Each row is a point. The last column is the point's height on a tilted bowl or saddle (a function of degree 2), plus a little noise. Along how many of its main directions does it bend up, bend down or stay straight?

Points (18 x 4):
[[ 2.8  3.4 -2.5 -2.5]
 [-3.8 -7.8 -2.5 -6.3]
 [-7.7  4.0  0.1 -4.4]
 [ 5.9 10.0  1.4 -9.1]
 [-2.6  0.8 -1.5 -0.7]
 [-1.7  1.1 -3.4 -1.6]
 [ 0.1 -1.5 -5.5 -3.1]
 [ 5.8 -0.3 -2.3 -3.4]
 [-5.1  3.4  4.0 -2.0]
 [ 2.9 -0.2 -7.3 -6.0]
 [-0.4  5.7 -7.0 -7.0]
 [ 2.2 -2.5  5.3 -0.4]
 [-0.9 -1.6  4.2  0.0]
 [-5.0 -2.0  2.0 -1.8]
 [10.0 -2.6  3.0 -5.9]
 [ 0.6  0.4  7.2 -0.3]
 [-3.2 -6.0 -1.2 -3.6]
 [ 2.0 -1.0  1.9  0.3]]
Directions: 0 up, 3 down, 0 straight

Points:
[[ -1.3  -2.0   2.9  -5.7  -1.7]
 [  1.9   8.4   1.9   5.7  -5.2]
 [ -1.3  -7.4   4.4  -2.1   0.7]
 [  2.7  -2.5  -1.8   0.1  -3.1]
 [ -0.2   4.0   0.5   4.5  -2.4]
 [  7.7  -6.0  -3.4   2.7  -0.8]
 [  2.1   1.7   1.2  -0.4  -2.1]
 [  0.7   1.2   5.5  -0.2   0.1]
 [ -2.8  -4.0   0.5   1.1  -2.9]
 [ -0.5   2.3   0.9  -0.9  -1.1]
 [  4.5  -2.7  -4.7  -8.3 -12.4]
 [ -0.2   8.3  -4.9   7.0   2.5]
 [  1.5   0.4   2.8   3.8  -1.3]
 [ -2.7   5.0   2.8   6.4  -5.1]
 [  1.2   0.9  -5.2  -0.1  -1.0]
 [ -1.6   5.1   9.2   8.6  -7.5]
 [ -5.4  -1.1  -5.2   0.0  -5.8]
 [  7.7  -2.3  11.6   1.5   1.9]
 [  1.0 -10.3  -3.8   1.6  -1.6]
 [  2.7   3.7   4.9   2.9  -3.4]
 [ -0.3  -2.3   1.0  -1.7  -2.7]
 [ -6.7   2.0   2.6   1.5  -4.1]
 [  0.1  -7.9   5.7   3.1   6.5]
 [  2.4  -2.8   3.6   1.2  -0.4]
 [  2.1  -4.8   0.3  -0.6  -2.8]]
Directions: 2 up, 2 down, 0 straight

Points:
[[  2.1  -6.5   3.3  -3.8   7.2   2.7  -5.1]
 [  6.4   3.7   3.8  -2.4  -9.9   0.4  -7.0]
 [  3.3   0.3   3.2  -5.7  -4.5  -2.1  -4.2]
 [ -5.2   2.4   5.2  -1.3   5.5  -0.3  -4.9]
 [ -4.0  -1.0   0.0  -2.2   8.1   6.5  -5.7]
 [ -1.8  -4.4   0.7   2.4  -2.4   3.4  -1.6]
 [  0.6  -0.8   2.8   1.7   9.7  -0.1  -3.1]
 [  4.8   0.8   1.5   3.7 -14.5  -0.8  -8.1]
 [  4.1  -5.7   2.9   2.1   3.4   4.4  -2.1]
 [ -0.5  -0.5  -3.1   9.3  -0.1   4.0  -1.5]
 [ -4.0   0.7   6.5  13.0   4.8   1.0  -5.2]
 [ -2.5  -2.1  -2.5  -0.8  -6.0  -5.6  -3.6]
 [  3.7   5.6  10.2  -5.3  -4.0   1.8  -8.4]
 [  3.1   1.5   8.0   1.4  -3.4   3.7  -3.8]
 [  3.0  -3.6  -5.5  -3.5   0.6   5.0  -3.0]
 [ -0.4   0.9  -2.9  -1.6   0.4   5.6  -1.7]
 [  7.5  -1.6  -0.1  -1.1   4.7   2.1  -2.1]
 [ -5.6   1.0   3.6   0.2  -0.5  -2.6  -3.3]
 [ -3.8  -6.8   6.3   3.4  -0.1   1.0  -3.6]
 [ -5.0  -5.2  -3.5   2.1  -3.7  -5.0  -3.9]
 [  0.5  -4.5  -6.0   3.9   2.3  -3.5  -1.8]
 [ -5.8   6.3   0.1   7.9   0.2   3.4  -4.2]
 [ -2.6   0.6   0.0   9.4   3.1   2.1  -1.8]
 [  0.9  -5.0   0.4  -3.0   1.3   7.1  -3.9]
 [  3.2   1.5  -5.5   3.3  -4.3   4.6  -1.9]
 [  4.3   3.4  -0.7   3.4   3.6   0.0  -0.8]
 [  4.3  -1.1   8.2  -3.0  -1.9  -1.1  -4.5]
 [ -0.7   4.1   5.2  -1.8  -6.3   4.4  -4.8]
 [ -1.8  -5.5   4.1  -1.2  -3.3  -2.4  -3.3]
 [  3.8   2.1   4.1  -0.1  -2.1  -3.4  -2.2]
 [ -1.6   3.3  -1.8  -6.4  -3.6  -1.6  -3.9]
 [ -5.4  -0.8 -10.7   0.9   8.7  -0.8  -8.2]
 [ -4.2  -6.2   3.5   2.6   0.8  -2.0  -2.9]
 [ -7.1  -2.0   3.5   4.2   0.0  -5.3  -4.3]
 [  5.2  -3.9   0.8   1.4  -0.9   1.3  -0.9]
 [ -2.7  -2.3  -1.8  -5.1  -3.3  -1.5  -3.6]
 [  0.1   4.6   2.6  -2.8  -3.0  -3.3  -3.2]
 [ -1.7  -2.2   4.2   1.6   0.0  -8.0  -3.5]
 [ -0.5   5.3   5.2   7.1  -3.4   0.8  -3.2]
 [ -0.5 -12.5  -6.6   0.5   4.8  -2.8  -6.8]
 [ -2.7   0.7   6.8  -2.3  -2.0   4.4  -4.5]
 [ -2.1  -0.2   7.3  -3.3  -3.7   2.8  -5.1]
 [  2.6  -3.2  -4.9   5.1   1.5   3.3  -0.7]
 [  0.8   3.1   5.0   0.5  -0.9  -8.7  -4.5]
 [ -1.1   3.1   4.4  -2.9  -2.1   0.4  -2.8]
 [  1.8  -0.5   0.3   2.6   3.6   2.6  -0.4]]
Directions: 0 up, 6 down, 0 straight

Points, 68 rows:
[[  2.8  -4.5  -1.1  -1.3   3.8   1.1   1.4   1.4  -1.1]
 [ 10.5   2.2   0.0   6.0  -5.9  -1.0  -9.6   2.3   1.9]
 [ -2.3  -4.8  -2.8  -0.2   0.2  -4.9   0.0  -4.7  -0.5]
 [ -0.7   1.6  -1.5   1.8   2.9   0.3  -3.1  -3.4  -2.9]
 [ -3.2 -10.3  -1.5   0.0   0.5  -4.7   1.7  -7.0  -0.7]
 [ -8.0  -9.6  -4.9   0.3 -13.6   3.9   5.3   4.5  10.7]
 [  7.1  -0.5   0.2   3.1  -1.1  -4.5  -5.9   9.3   0.2]
 [ -3.1   2.0  -0.6  -3.9  -3.6   1.2   4.7  -8.1   1.4]
 [  0.9  -5.5  -6.4  -3.9   4.5  -9.5   1.7  -3.2   4.2]
 [  9.1   4.1  -1.6  -3.6  -3.5  -1.8   0.0  -1.8   2.0]
 [  0.3   0.5   0.2   2.5  -0.3  -4.1  -1.1   3.2   0.3]
 [  6.2   4.1   3.9  -4.9   9.4  -3.9   0.0  -2.3   4.7]
 [  9.3  -8.0   1.1  -6.2  -3.5  -6.7   1.2  -0.7   0.7]
 [ -2.6   0.6  -6.4  -1.3  -6.1  -2.9   1.8  -5.0   4.8]
 [  5.8   4.0   2.7   0.9  -0.4  -3.8   8.8  -6.5   7.8]
 [  3.8  -2.8   2.7  -0.7   0.0   4.5  -2.9   4.1  -0.6]
 [  1.4   2.7   2.2  -0.5   2.0  -2.7   1.6  -3.5   0.2]
 [ -0.3  -2.2   4.5   4.0  -1.0   7.5  -0.8  -6.6   4.0]
 [  8.3  -1.5   0.6   5.4  -0.5   5.7   2.6  -2.9   3.6]
 [  4.3  -3.6  -7.9  -1.9   3.0   0.9  -1.7   2.9  -1.3]
 [  1.0  -3.5   2.1   0.7  -2.6  -1.5  -8.3 -10.1  11.8]
 [ -1.0   2.2   7.9   4.7   5.0  -2.8  -6.2   0.5   5.2]
 [ -2.5   1.8 -12.2  -3.6  -7.5   2.1  -5.6   2.3  12.8]
 [ -0.6  -4.4   0.7  -1.1   0.1   2.9   2.4  -2.2  -1.7]
 [  9.7  -6.3  -3.9  -1.0   2.6   0.2   1.3  -1.8   3.3]
 [  1.9   6.0   0.7  -4.6   0.9   1.0   4.2   8.5   3.5]
 [ -3.8  -9.8   0.8  -2.6  -6.6  -4.4   3.7   4.6   0.4]
 [  8.3   5.8  -2.2   1.8  -3.5   1.7   5.3   1.7   6.1]
 [ -3.3  -5.1  -1.6  -6.5  -4.1   4.8   0.9   2.0   3.2]
 [  3.9   3.9  -7.6  -5.8   1.5  -5.8   9.4   2.1  11.4]
 [  3.5  -0.2   1.2   5.8   0.8  -1.9  -4.1   2.7   0.5]
 [  0.0  -0.1  -2.6   4.0   4.2  -2.6  -0.4   3.2  -2.1]
 [ -1.9  -7.0  -5.6   1.3  -1.6   3.9   6.2   3.4   0.2]
 [ -1.9   1.2   3.1   4.1  -1.7   2.8  -0.6  -3.4   0.4]
 [ -6.5  11.6   2.1   1.5   0.6   1.6  -1.7   1.8   5.4]
 [  0.8  -2.1  -0.2   2.2  -3.8   2.5   3.3   3.0   0.5]
 [  1.9  -0.7   1.5   2.4   2.7  -2.6   2.4  -1.3  -1.1]
 [ -4.4  -2.2   2.6  -2.8   3.2   8.5  -0.3  -3.2   0.5]
 [ -5.4  -0.6   2.1   5.6  -6.3  -1.6   5.0  -8.3  -2.9]
 [  6.3   0.7   2.1   0.1  -0.4   1.0   5.3  -9.4   7.4]
 [  2.3  -0.1  -5.2  -6.3   5.8   6.9  -1.7   8.0  -2.4]
 [ -5.2   0.4   2.7   3.3  -6.3   4.0  -4.3  -1.1   6.0]
 [ -4.7  -2.5   2.9  -3.8   7.0   4.0   5.7   0.9  -1.0]
 [  2.5  -3.0   1.9  -3.4  -2.3   6.1   1.1   7.5   2.1]
 [ -0.3  -0.2  -0.1  -4.0  -1.5   4.5  -5.3  -1.0   0.9]
 [  1.2  -6.7  -3.2   4.0  -3.7   5.1   9.7  -1.1  -0.4]
 [  0.1   4.3   4.8   2.7  -2.3   7.9  -3.4   2.4   1.8]
 [  8.5  -4.0   0.0  -3.4   0.4  -3.4   1.1   7.1   0.9]
 [  0.9  -1.7   0.5  -8.2   0.1  -5.4  -2.2   0.7  -1.1]
 [ -4.2  -0.3  -4.9  -1.7  -7.0  -2.4  -3.2   2.4   6.7]
 [  2.8   0.1   4.7   1.3   4.0   0.2  -4.9  -8.5   5.8]
 [  2.4  -5.0  -2.1   4.0   4.7  -1.9  -3.1   4.1   0.1]
 [ -5.4   0.1   5.0   0.9   1.2  -0.5  -2.6  -2.1   0.6]
 [  3.2   1.8   7.3  -3.3   2.7   2.7  -6.7   3.8  -1.1]
 [ -5.7   5.7  -2.9  -1.2  -2.2   0.6   3.3  -2.0   0.2]
 [  0.7   2.2  -3.4   0.8   0.7   1.4  -7.2   2.3  -3.6]
 [  5.2  -7.5   2.4  -1.9   4.1   3.8  -3.6   1.5   2.7]
 [ -0.3  -0.7  -4.0   0.2  -1.8  -2.0   3.8   8.0   4.1]
 [  6.0  -0.1   1.4   1.7   2.1  -1.5  -1.5   5.3  -1.3]
 [  1.7  -3.1  -1.7   1.3  -3.0   1.4  -1.4  -5.2   2.5]
 [ -2.6   1.7   2.1  -7.2  -4.1   1.9  -5.8  -0.6   3.4]
 [ -0.3  -0.5  -6.2   1.6  -2.4   1.8  -3.1  -5.3   1.9]
 [  2.4  -3.6   2.6   0.1  -2.7   3.1 -11.0   3.6   2.8]
 [ -2.1   6.4   3.2  -1.1  -4.6  -1.9   4.5   3.7   2.9]
 [  4.7  -3.9  -1.0  -1.6   2.3   3.2   1.8  -1.3  -0.3]
 [  2.3  -0.7  -5.0  -6.1  -2.1   1.7 -10.8   4.1  -1.6]
 [ -1.4   2.6  -0.8  -2.3  -9.3  -3.5  -7.2   1.8   6.5]
 [ -6.2   0.3   4.3  -3.9   2.4  -3.0   0.2   1.6   0.0]]
Directions: 6 up, 2 down, 0 straight
